Rows are points. Each copy is the shape, with its points in the same order, turned, moved and blurred by noise. Some copies are also mirrored. Which?

Shape (5 x 2)
[[-51  -2]
 [ 47 -36]
 [ 21  41]
 [-36  27]
 [-42  -4]]
Copy 1 (5 x 2)
[[-63  14]
 [ 24 -36]
 [  8  38]
 [-41  43]
 [-50  16]]
Copy 1 is: only turned
Copy 2 (5 x 2)
[[ 52  22]
 [-26 -48]
 [-30  34]
 [ 27  42]
 [ 45  15]]
Copy 2 is: mirrored

Shape (7 x 3)
[[  4 -18 -25]
 [ 70 -26  40]
 [ 67 -15 -36]
 [-68  -9   8]
 [  3  -1 -58]
 [-11  19  -1]
 [ 13 -28  26]]
Copy 1 (7 x 3)
[[  2  -7  37]
 [ 13  85  20]
 [-13  43  76]
 [  9 -49 -31]
 [-23 -22  58]
 [-28  -8  -2]
 [ 19  27   0]]
Copy 1 is: mirrored
Copy 2 (7 x 3)
[[-18 -31   0]
 [-68  56  -7]
 [-38  -2 -63]
 [ 11 -44  71]
 [ -2 -41 -30]
 [ 12  -9  17]
 [-43  10  29]]
Copy 2 is: mirrored
Copy 3 (7 x 3)
[[ -3  42 -14]
 [ 89  37   4]
 [ 45  59 -55]
 [-46   2  38]
 [-23  42 -46]
 [ -6  -3  -9]
 [ 33  30  23]]
Copy 3 is: mirrored

Shape (9 x 4)
[[ 15  23 -59 -39]
 [-11 -63   9 -10]
 [-51  20  35 -13]
 [-38   2 -42  40]
 [-23 -66   1  30]
 [ 11 -13 -23  11]
 [  0 -47  27  17]
 [-13 -41  27 -38]
 [ -7  -8 -71  50]]
Copy 1 (9 x 4)
[[-29  22 -64 -29]
 [ 15 -32  26   0]
 [ -6  40   9  59]
 [ 51   5 -53  35]
 [ 53 -37  17   5]
 [ 31   8 -24 -20]
 [ 40  -8  34  -9]
 [-14  -8  36   5]
 [ 63  -3 -72  -4]]
Copy 1 is: only turned
Copy 2 (9 x 4)
[[-39 -46 -47 -19]
 [-39  -7  24  69]
 [ -9  47  20  -2]
 [-16  27 -63  41]
 [-23  11   3  93]
 [ -9 -22 -26  40]
 [ -1  -3  21  69]
 [-38  -5  42  33]
 [-11  -9 -87  58]]
Copy 2 is: only turned
Copy 3 (9 x 4)
[[ 48 -55  -1 -24]
 [-36 -23 -59  30]
 [-11  43 -27 -24]
 [ 64  15 -45  30]
 [-11  -1 -71  60]
 [ 20 -21 -23  35]
 [-29  -3 -31  49]
 [-48 -15 -41   2]
 [ 77 -17 -38  52]]
Copy 3 is: only turned
Copy 4 (9 x 4)
[[ -2  48 -31 -44]
 [  1 -39 -35  35]
 [ 48 -45  19 -22]
 [ 70  28 -21  29]
 [ 20 -35 -35  69]
 [  4  29 -12  21]
 [  0 -28  -1  46]
 [-13 -54 -23   5]
 [ 46  52 -35  42]]
Copy 4 is: mirrored

Shape (13 x 8)
[[ -7 -46 -13 -45 -42   0 -35  -1]
 [-15  16  18 -40   6  15  18  69]
 [ 11 -38  49 -47 -38  40 -42  54]
 [ 15   8  32  26  24   0 -34 -11]
 [-43 -19 -10  -7  26  36 -58 -41]
 [ 28 -53 -28  13  22 -21  -2  65]
 [-39  46 -16 -20  42  20  37  58]
 [ 39   3 -47  51  46  45 -16  39]
 [-52   5  -4  63 -48  66  -3  27]
 [-43 -60  64  -3  11  28 -29  45]
 [  8 -19  39  21  55 -25  13 -16]
 [ 45  22 -26 -44 -14  11  12 -32]
 [ 28   5  28  30   5 -33   8  65]]
Copy 1 (13 x 8)
[[  4 -13 -31 -56  -8  27  12  -1]
 [-16  25  52 -32  12   0  28  59]
 [ 27  14   3 -77 -44  -2 -15  52]
 [ 16  27   2  43 -17   5 -34  19]
 [  9  36 -11 -17  22  10 -45 -57]
 [-27  18  11   8 -43  88  15  47]
 [-34  43  87  -2  38   2  37  33]
 [  2  63  66  40 -49  64  11  -8]
 [-61  29  48 -12 -69 -38 -10 -41]
 [-33  26   4 -49 -22  10 -71  47]
 [ -6 -13  15  58  21  34 -42  40]
 [ 52 -29  31  10   5  19  49  -7]
 [-25  10  13  44 -40  19  16  78]]
Copy 1 is: only turned
Copy 2 (13 x 8)
[[  14  -54  -42  -53  -25   19  -39   29]
 [ -57   33  -20  -45  -33   25  -30   16]
 [  -3  -12  -38  -48 -101   41  -54   26]
 [  19    5    6   23  -43  -24  -10   10]
 [  16  -61   39   15  -19   21   -6   36]
 [ -16   10  -83   31   -7   24  -48    4]
 [ -87   37    6  -25    2   19   10   19]
 [  -5   35  -41   69  -14   35   20   36]
 [ -55  -49  -32   12  -76   14   61   21]
 [ -45  -36    2    6  -90   20  -61  -20]
 [  12   18    3   25   -9  -20  -32  -53]
 [  42   19  -21  -55   17   28   22   25]
 [ -29   44  -68    6  -39  -29  -30   -9]]
Copy 2 is: mirrored
Copy 3 (13 x 8)
[[ 21  -4 -31 -32 -60  -7 -39 -11]
 [ -1 -63  34 -11  -5 -32   3  34]
 [ 15 -39  16  22 -80 -21 -58  34]
 [ -2  21  12  15  21  34 -32  22]
 [-23  39  20 -57 -16  27 -52 -19]
 [-27 -74 -35  17  16  12 -38 -22]
 [-28 -48  48 -40  35 -20  36  18]
 [-97 -23   6  34  23  27  -4 -18]
 [-13  13  70  28 -25 -39  -3 -71]
 [ 28 -44  54  -2 -19   9 -86  -3]
 [ 28  -9  13   1  45  73 -17   6]
 [-16  12 -36 -24 -38  27  52  30]
 [ 11 -44  -4  57  43  -6  -9  20]]
Copy 3 is: only turned
Copy 4 (13 x 8)
[[ 38 -10 -10 -70  15   1 -55 -16]
 [  2  21  29 -28  76 -52   0  -8]
 [ 46  32  10 -33  61 -43 -92  -9]
 [ -8 -18 -13  41  18  -8 -38   0]
 [ -9 -35 -57 -10   1 -27 -41 -62]
 [ 36   1 -39 -19  86  22   3  33]
 [-34  13  16 -18  75 -45  50 -34]
 [ -5  30 -48  36  76  45  13 -31]
 [-53  80 -57 -27  11 -28 -24  -8]
 [ 24   4 -52 -13  59 -87 -57  14]
 [ 19 -37 -20  44  15 -32   9  27]
 [ 29   0  40 -12 -10  30  -3 -45]
 [ -7  11  14  15  67  -2  -8  60]]
Copy 4 is: mirrored

Shape (15 x 9)
[[-17   4  30 -31 -49  -5 -32  41 -34]
 [ 30  20  60  -8  34  14  18 -40 -11]
 [-39 -33  42 -40  35   6 -34  18 -31]
 [  6  22  26  48  62 -27   1 -37  46]
 [-51 -30 -15 -52  -4  34 -32  10  56]
 [  5 -25 -21  23  29  21  -7   2  -1]
 [-18  64   2 -19 -36  53  71   9 -32]
 [ 20 -24  16 -31  64  27  10 -44  17]
 [-59  59  -9 -61 -23 -23 -14  10 -26]
 [ 37  57  31  -8 -34  11  52 -51  54]
 [-35 -35 -20 -21 -51  81  43  22 -35]
 [ -5 -34  79  19 -33  60  30   5 -12]
 [ 10  71  78 -38  11  28 -17 -28  34]
 [ 21  27  -3  45  19  10 -18   1 -14]
 [ 37  29   5  27  13  -4  33  31  68]]
Copy 1 (15 x 9)
[[-70  -8  37   7  16  -3  -2  33   0]
 [ 12  42  31  -2  39 -73  10 -28  24]
 [-54 -29  -1  33  28 -64 -27   9  27]
 [ 55  13  12  31  -2 -35  41 -42  74]
 [-26 -61  24  16  56  16 -54 -27  70]
 [ 33  -5  -2  33  11 -13 -39 -15  13]
 [ 17  11  58  -2 109   5  15  12 -46]
 [ 30   1  -5  -9  48 -67 -42 -45  49]
 [-56 -27  -5  -4  81  17  42  27  17]
 [ 34  41  78 -48  56   0  34 -54  33]
 [-11 -36  46  20  82   7 -69 -13 -67]
 [-18  11  99  28  33 -52 -31 -38 -23]
 [-19  55  66  -4  72 -39  23 -16  78]
 [ 29  44   9  40   3  -2   8  -3  14]
 [ 73   4  71 -10   6   3  10   3  55]]
Copy 1 is: only turned
Copy 2 (15 x 9)
[[-17   0  41 -19  13  40   3  12  56]
 [ 10 -31   2   4  51 -16 -15 -17 -49]
 [-62 -50  -1  -5  51  40 -32   4  33]
 [-18   7 -65   8  56 -62   3  36 -41]
 [-84 -38 -36 -30 -14 -22  -4 -11  61]
 [-14 -21 -33  46  -5 -22 -28  21  16]
 [ 30  -9 -24 -16 -39  52  51 -46 -20]
 [-41 -49 -33  12  22 -36 -45 -30 -30]
 [-52  41 -12 -21  18  62  33 -38  28]
 [ 20  10  -8 -41 -12 -60  38 -43 -53]
 [-15 -65   0  22 -78  43  21 -21  34]
 [ 12 -95  33  -1  -5   2  29  22 -10]
 [  8 -21 -11 -64  70 -31  16 -48  -6]
 [ 31   9 -28  37  31 -10  -8  19  11]
 [ 26  10 -56 -42 -18 -42 -10  39 -17]]
Copy 2 is: only turned
Copy 3 (15 x 9)
[[ 24 -23 -36  33 -16  48 -58  18  -9]
 [  0  34 -46 -60   1 -16  -9  11 -15]
 [ 17  14  -8 -11 -18  88  -5  28 -36]
 [ 26  22  27 -51   9 -63   8  22 -45]
 [-16  48  24  64  14  37   8  41   9]
 [ 36  10   1  12  15   0  28 -20 -17]
 [ -4 -57 -96  14  39 -16 -20  48  28]
 [-18  71 -27 -25   5   2  40   8 -36]
 [  3 -24 -40  37  27  24 -49  94 -50]
 [-48   8 -47  -5  -1 -89 -35  18   9]
 [-25 -33 -63  54  32  56  32 -11  41]
 [-21 -22 -29 -20 -18  33 -12 -20  60]
 [ -5  45 -39 -42 -11 -29 -65  64  12]
 [ 61  -3 -11 -15  27 -22 -20 -15 -16]
 [ 36  -1 -15  23 -34 -81   6  14  -9]]
Copy 3 is: mirrored
Copy 4 (15 x 9)
[[ 10  48  17   5 -50 -18  54   5  32]
 [ -2  20  48 -24  14 -12 -22 -53 -32]
 [ 12  26 -16  14 -34  31   7 -57  39]
 [  7 -38   1 -71   0 -29 -83 -35   3]
 [-39 -29 -58  -1 -38  40  34   6   6]
 [ -7   2  -6   9   2  19 -41  10  15]
 [-61  -4  98 -13   9  -1  47  14  37]
 [ -7 -14   2  -8  28  37 -32 -44 -35]
 [-37   0   1  -2  -4 -41  74 -38  71]
 [-42 -43  60 -52   6 -50   5   2 -60]
 [-48   0  62  66 -20  48  29  36  28]
 [ -1  18  82  14 -67  27 -19   0 -13]
 [-40  18  34 -88 -24 -20  16 -59 -36]
 [-11  23  22 -23  10 -24 -40  10  39]
 [ 22 -33  25 -75   9  -2 -18  50  -1]]
Copy 4 is: mirrored

Shape (16 x 12)
[[-19 -21   1  -8  30  -2  12 -14  51   9  26  51]
 [ 51 -20 -40  42  15 -23   2  -7  31 -33  -3  51]
 [  3  10 -21  48  70 -53 -18 -51  41  -2  15 -10]
 [ 48  41 -13   1  30 -81  -3 -10  76  -4 -22  34]
 [ -5 -26   8   6  -3 -21 -59 -22  36 -27  -3  17]
 [ 20 -42 -14 -53  -4 -11  33  63 -21 -49  30 -10]
 [-13 -55 -81 -62   9  13  11  32   3 -38  -4   0]
 [ 44 -25 -23   6  38 -12  -6  17  92   4 -18 -11]
 [  6 -63  25 -34  21  36  -1  23 -13 -17  22  -3]
 [ 22  10 -28  11  -5 -30 -40 -30  40  -2  41  15]
 [  6  29  80   4  -9 100 -11 -15 -23  37 -51   8]
 [ 31 -56 -29 -20  22 -17 -60  76 -13  10  -3  40]
 [ -1 -16  69  22 -38  44   5 -50 -16  86 -30  -7]
 [-19 -55 -20 -29   7  -7  -4  72 -27 -26 -33  22]
 [-10 -19 -44 -21   9  25 -11  74 -12  -3  14  15]
 [ 18 -19  41 -43  21  89 -26 -49 -46  73 -47  24]]
Copy 1 (16 x 12)
[[ -14   18  -66    4   25    2   38  -18   23   46   34   22]
 [  -1   31  -43   14   -4  -24   22  -72   46   -6  -23   34]
 [  -2   31  -56   29   32  -16  -23  -26   93  -20   22  -31]
 [ -44   61  -25    6   -2  -35   26   -7  105   15  -20   20]
 [ -13  -22  -66   -6  -25  -11   12    3   37  -29   17   31]
 [   3   49   11   37    1   -1   55   11  -63  -12  -16   38]
 [  19   50  -65   29  -18  -14   31    3  -77   12  -28    3]
 [ -19   15  -61   57    5   -5   15    1   59   23  -55   21]
 [ -10  -13  -31   33   17   24    4   10  -59   -1   18   45]
 [  29   -2  -31   12  -28  -30   15  -10   67   10   19    9]
 [ -93  -68    6    0  -38   59  -61  -29  -29   61   23   18]
 [ -35  -24  -36   40    9  -89   36  -15  -40  -14  -11   46]
 [ -37  -88   15  -50   19   47  -48   -5    6   48   -8   -7]
 [ -48   15  -38    8   -2  -25   51   -9  -73  -26  -22   19]
 [ -18    0  -26   54  -13  -39   47  -23  -65   13    3   -5]
 [ -56  -53  -29  -16    3    1 -100  -11  -46   73   17   26]]
Copy 1 is: only turned
Copy 2 (16 x 12)
[[ 14  -5 -10 -63  47 -12  14  12  -2 -41  17 -12]
 [ 48 -25 -39 -22  51 -11  12  15  68  16  30   7]
 [ 11 -82 -10  11  62 -23  13  23  -7 -11  48 -28]
 [ 73 -17  -9   2  82 -45   5  50   3  32   4 -47]
 [ 24 -47  30 -37  -2 -27 -11  22  33   4  -1  -8]
 [ 20  -1 -87 -61 -16  -6  -4 -42  -1  33 -51   2]
 [ -6  -2 -60 -77   8 -62 -22 -74  32  21 -13  -9]
 [-10 -14 -14 -14  91 -16 -14  12  37  26 -25 -38]
 [-12  -7 -21 -66 -13  38  -4 -41  -2   7 -28   1]
 [ 13 -30 -13 -22   3 -33  22  49  35   1  24 -47]
 [  3  67  60  37 -28  68 -22 -26  -5 -35   8   0]
 [  1   7 -22 -89   6   3 -35  -1  21  92  23   1]
 [-36  56  67  35 -21  27  43   5 -22 -23   9  35]
 [ 18   7 -41 -67  -1 -19 -48 -45   0  48 -10  42]
 [-12  27 -66 -62  -9 -11 -52 -17  15  26  15  -5]
 [-17  64  76 -11 -19  48  27 -71 -11   3  44 -19]]
Copy 2 is: only turned
Copy 3 (16 x 12)
[[ 23 -50 -16 -21  18  19   6  70  23 -22  -4  44]
 [ 48 -40 -19  30 -41  45  11   5  35 -39 -24  36]
 [ 39 -68 -55   7  14   3  65   8  44   9 -14 -11]
 [ 58 -73 -34  -5 -26  -4  30  13  37  26 -96  52]
 [-11 -74 -42   0  -2  14 -28  17  40  -7  -1   7]
 [-24 -29 -19  59 -26  11 -25  29 -79 -37 -30  49]
 [-16 -65 -16  19 -52  64  -5  28 -73 -15  20  30]
 [ 21 -53 -67   4   5  54  17  -2   4   5 -52  62]
 [-30 -18 -24  31  28  19 -36  21 -36 -27  24  49]
 [  3 -52 -48 -34 -23   6  14   4  32 -36 -34   1]
 [ 22  48  23 -53  78   7 -56 -43  -1  34  32  31]
 [ 22 -35 -84  33 -65  -5 -50  20 -19 -21  17  86]
 [-31  60  13 -40  57   2  12  -7  47  39  40  58]
 [-13 -26 -30  55 -52  17 -53  39 -43  11  26  49]
 [ 14  -8 -54  16 -48  21 -31  35 -66 -16  14  21]
 [  6   4  13 -58  43 -18 -12 -40  -6   8  98  82]]
Copy 3 is: mirrored

Shape (16 x 12)
[[ 56  33 -44  52  28 -28   9 -55  13  39 -12 -75]
 [ 59  13 -21  17 -10 -50  33  25 -10   0  21 -59]
 [ 53  24 -39  50  53 -14  59  -5  24   5   6 -13]
 [-23 -10  25 -48 -45   3   8  21 -11 -30 -46 -42]
 [ 11 -18  67  -7  70 -36 -51  11 -57  41 -26  13]
 [ 36   9 -23 -10  36 -87 -21 -70  16  11  15  25]
 [-44 -32 -19 -27 -49  26  -9  23 -52   9 -31   2]
 [ -6  76  12 -39  27   0 -62 -34 -28   1  36  45]
 [ 41   6  64  20  -1 -38 -61 -12 -77  50 -38  40]
 [-23 -21  15 -29 -14   6 -68  44 -19 -46 -52 -11]
 [-40  47  12 -13  53 -59 -51 -44 -13  32  58  11]
 [ 38  26 -23 -22  28 -23 -38 -18  45  56  49   0]
 [  4 -33 -14 -22 -19  19 -45   0 -69 -33   2 -25]
 [-31 -20 -37   3 -39   0 -19  60 -14 -31 -22 -28]
 [  6 -31   7  52 -36  23  21   9  25 -28  16 -42]
 [-32 -54  20 -57 -28  51 -15  40 -39 -37 -20 -22]]
Copy 1 (16 x 12)
[[-43  27 -71   3  42  72 -72 -42 -63 -53 -29 -20]
 [ 11  16 -12  27  26   3 -50 -63 -77 -21 -32   5]
 [ 30  10 -25  27   4  80 -90 -21 -52 -26 -45 -19]
 [ 19  -1 -24   3  46 -23  50  11 -28  34  -8  -6]
 [-10  14 -57 -30 -80  45  45 -18 -20  -7 -33  66]
 [-23  28 -60   1  -1  39 -88 -11  14 -26   9  71]
 [ -9 -42  11  -1   2 -16  55  29 -14 -16  13 -23]
 [ -9  53 -28  10 -14  18   5   6  79 -66 -52  43]
 [  9  -8 -61 -70 -45  17  35 -24 -17 -77 -23  76]
 [  2 -41 -17  -9  15   1  69 -26  30  37 -24  14]
 [-31  72 -58  38 -50  29 -16 -21  51 -47   8  38]
 [-40  37 -56   1 -31  -3 -82 -19  22 -28 -52  -3]
 [-40  -9  40 -21  23   9  41 -21  -6  -9 -10  19]
 [  2 -57   7  31  20 -11  27 -35  -7  14  -3 -30]
 [ 33   8   6 -31  26  22 -21 -50 -32   8   9 -69]
 [ -2 -12  36 -17   9 -15  72  19  -8  48 -16 -17]]
Copy 1 is: only turned
Copy 2 (16 x 12)
[[-28  45  13  53 -85  30 -59  12 -39 -12 -58 -48]
 [-12  21   1 -14 -42 -29 -73   7   1  20 -29 -37]
 [-48  19 -32  48 -41  -7 -66  -3   3 -12 -66   2]
 [ 58 -30   8 -32 -17  32  -5 -48  22  11  29 -19]
 [ -1  62  26   9  -8 -41  78 -43  29 -37 -21 -56]
 [ 36  67   0  42  24  -4 -22  21 -36 -49 -76 -21]
 [ 39 -46  -9   1 -17  -4  41 -36 -30   6  52  -2]
 [-16  12  81   4  48   0  45  13 -30 -67 -34  18]
 [-18  30  12  -3  15 -42  58 -26 -21 -77   3 -98]
 [ 29  29   3 -54  -9  32  52 -54  -1   0  35   6]
 [  9  67  86  60  35 -19  12  21 -16 -43 -26   2]
 [-22  38  44  36  16  -7  -7 -16 -59  18 -93  -9]
 [ 25  -8   0 -37 -30   2  50  31 -18  16  24 -11]
 [ 16   2 -17 -22 -29   7  -6 -32 -31  33  54  23]
 [-29  -6 -28  26  -6  41 -37 -10   4  48  24 -18]
 [ 46 -46   0 -37 -12  17  59 -37  27  42  37   1]]
Copy 2 is: only turned
